Rows are points. Each copy is the shape, with its points in the same order, turned, moved and blurred by noise. Is it also mirrored, or only turned?
In the rows, zero is written as 128.

Shape (6 x 3):
[[ 80 111 129]
 [138 105 165]
 [135 152 122]
 [154 172 137]
 [178 158 112]
 [ 79 114 148]]
Copy 1 (6 x 3):
[[ 97 141 157]
 [149  93 144]
 [143 142 107]
 [170 140 102]
 [161 119  64]
 [113 146 168]]
Copy 1 is: only turned
Copy 2 (6 x 3):
[[125 117 170]
 [122  67 122]
 [103 125 103]
 [ 82 115  82]
 [110 120  59]
 [113 101 173]]
Copy 2 is: mirrored
Copy 3 (6 x 3):
[[125  85  87]
 [ 87 122 141]
 [151 141 131]
 [143 165 141]
 [160 152 174]
 [111  95  88]]
Copy 3 is: only turned
Copy 4 (6 x 3):
[[124 114  68]
 [169 123 121]
 [107 143 131]
 [108 134 163]
 [113 173 162]
 [132 100  77]]
Copy 4 is: only turned

Shape (10 x 6):
[[146 163  89 139  85 141]
 [150 142 100 137 116  75]
 [129 126 141 156 111 161]
 [110 112 167 101 154 160]
 [157 129 154 108 157 115]
 [118 124 162 186 114 130]
 [ 83 132  99 116 167 152]
 [119 111  68 110 108 101]
 [ 86 137 125 113 116 142]
 [173 140  96 110 198 102]]
Copy 1 (10 x 6):
[[162 115  82 145 143 104]
 [ 91 106  84 153 105 104]
 [163 132 144 138 118 139]
 [114 141 162 103 137 182]
 [ 98 120 110 110  99 172]
 [148 149 149 162  82 130]
 [107 121 144 163 180 170]
 [ 88  94 115 142 158  88]
 [117 154 137 134 162 132]
 [ 76  68  81 145 123 187]]
Copy 1 is: mirrored
Copy 2 (10 x 6):
[[194 142 135 113  81 117]
 [145 101 114  78  85  81]
 [153 144 136 136 137 117]
 [ 82 163 117 145 136 129]
 [ 83 150 133  80 123 105]
 [154 130 118 127 171  82]
 [116 135  67 121 122 160]
 [132  82 102 111  75 126]
 [123 138  87 149 107 122]
 [ 95 124 114  33 107 144]]
Copy 2 is: only turned
Copy 3 (10 x 6):
[[176 178 102 130 151 137]
 [141 152  98 160 164  97]
 [135 161 153 127 133 170]
 [ 96 115 140  93 110 167]
 [ 99 106 120 122 164 146]
 [115 180 177 145 135 146]
 [ 99 157  80 120  84 158]
 [159 130  88 158 107 100]
 [128 158 117 100  99 129]
 [ 88 108  52 161 173 154]]
Copy 3 is: only turned
Copy 4 (10 x 6):
[[137 190 104 100 127 170]
 [136 175 115  66 159 111]
 [135 150 125 143  97 141]
 [143  92 157 144 127 139]
 [163 125 154 117 165 111]
 [132 153 127 125  76 104]
 [141  82  95 108 130 161]
 [ 98 147  85  89 173 146]
 [118 114 135 100 117 170]
 [194 123 101  92 195 114]]
Copy 4 is: mirrored

Shape (12 x 9):
[[112 130 163 106 153 103  83 127 108]
 [110 132 101 102 128 118  82 111  79]
 [120 124 137 140 118 151  62 132 128]
 [145 100 109 178 144  87 167 111 127]
 [138 153 109 197 171 126 155 137 132]
 [166 127 126 129 143 125 159 122 137]
 [116 102 169 120 115 159  81 143 146]
 [ 98 182 185 113 114 162 179 109  81]
 [144 151 162 122  98 192 132 148 119]
 [111 159 139 115 158 154  86  72 106]
 [111 202 162 157  95 146 144 132 144]
 [ 93 132 100 143 176 110 123 116 146]]
Copy 1 (12 x 9):
[[139 142 114  85 153 168 136 159 122]
 [125 162 136 109 156 127 106 174  85]
 [162 166 125 123 173 141 118 114 123]
 [119 100 179 108  95 102 170 114 121]
 [185 110 187 136  93 116 162 136 141]
 [133  88 129 137 109 114 139 134 137]
 [140 147 104 134 187 161 136 105 144]
 [120 153 107 198  86 187 159 181 123]
 [154 145  87 195 138 135 140 132 142]
 [158 136 132 132 131 185  93 152  82]
 [156 174 130 175  82 160 130 135 176]
 [143 112 196 107 137 150 122 151 136]]
Copy 1 is: mirrored
Copy 2 (12 x 9):
[[ 91 115 143 163  86 100 125 142 104]
 [100 102 109 149  92  72  98  95  99]
 [107 113  97 176 116 146  92 126  98]
 [184 160 158 113 107 111 139 112 106]
 [150 154 153 105  98 159 128 105 160]
 [149 122 140 118 138 112 128 150 138]
 [106 100 106 177 132 144 123 159  82]
 [105  89  70  81  74 117 183 173 130]
 [108 101  66 108 138 152 128 173 123]
 [121  75  99 172  76 101 112 132 142]
 [101 152  62 135 106 157 172 152 158]
 [133 119 160 161 103 112 153  82 136]]
Copy 2 is: only turned
Copy 3 (12 x 9):
[[123 103 143  93 158 140  89  95 151]
 [133 117 102  77 175 129  90 145 135]
 [137  82  97 135 164 157 119 118 141]
 [118 145 123 145  92  61 123 122 105]
 [ 86 139 114 147  92  92 159 134 160]
 [120 163 127 129  95 135 127 113 122]
 [153  78 128 134 148 181 131  88 125]
 [ 54 115 158  75  98 187 129 148  90]
 [112 109 111 122 103 206 137 129 122]
 [ 74 121  98 102 183 153 110 108 121]
 [ 75 113 161 160 114 190 135 166 127]
 [110 138 132 125 168  84 155 118 139]]
Copy 3 is: mirrored
Copy 4 (12 x 9):
[[172 137 182 104 149 167 146 105 144]
 [140 123 198 110 109 173 119  83 116]
 [128 176 163 138 130 181 128  91 163]
 [182 114 101 155 108 108 108 108 126]
 [169 159  84 131 133 130  83 134 108]
 [137 130 113 120 126 104 142 117 128]
 [119 159 158 138 159 161 141  88 192]
 [103 106 144 139 229 154 142 117  82]
 [ 73 150 121 131 169 165 156 114 135]
 [136 172 182 107 164 144 125  62 100]
 [111 166 146 172 188 142 122 161 106]
 [168 147 155 110 132 120  71 111 134]]
Copy 4 is: only turned
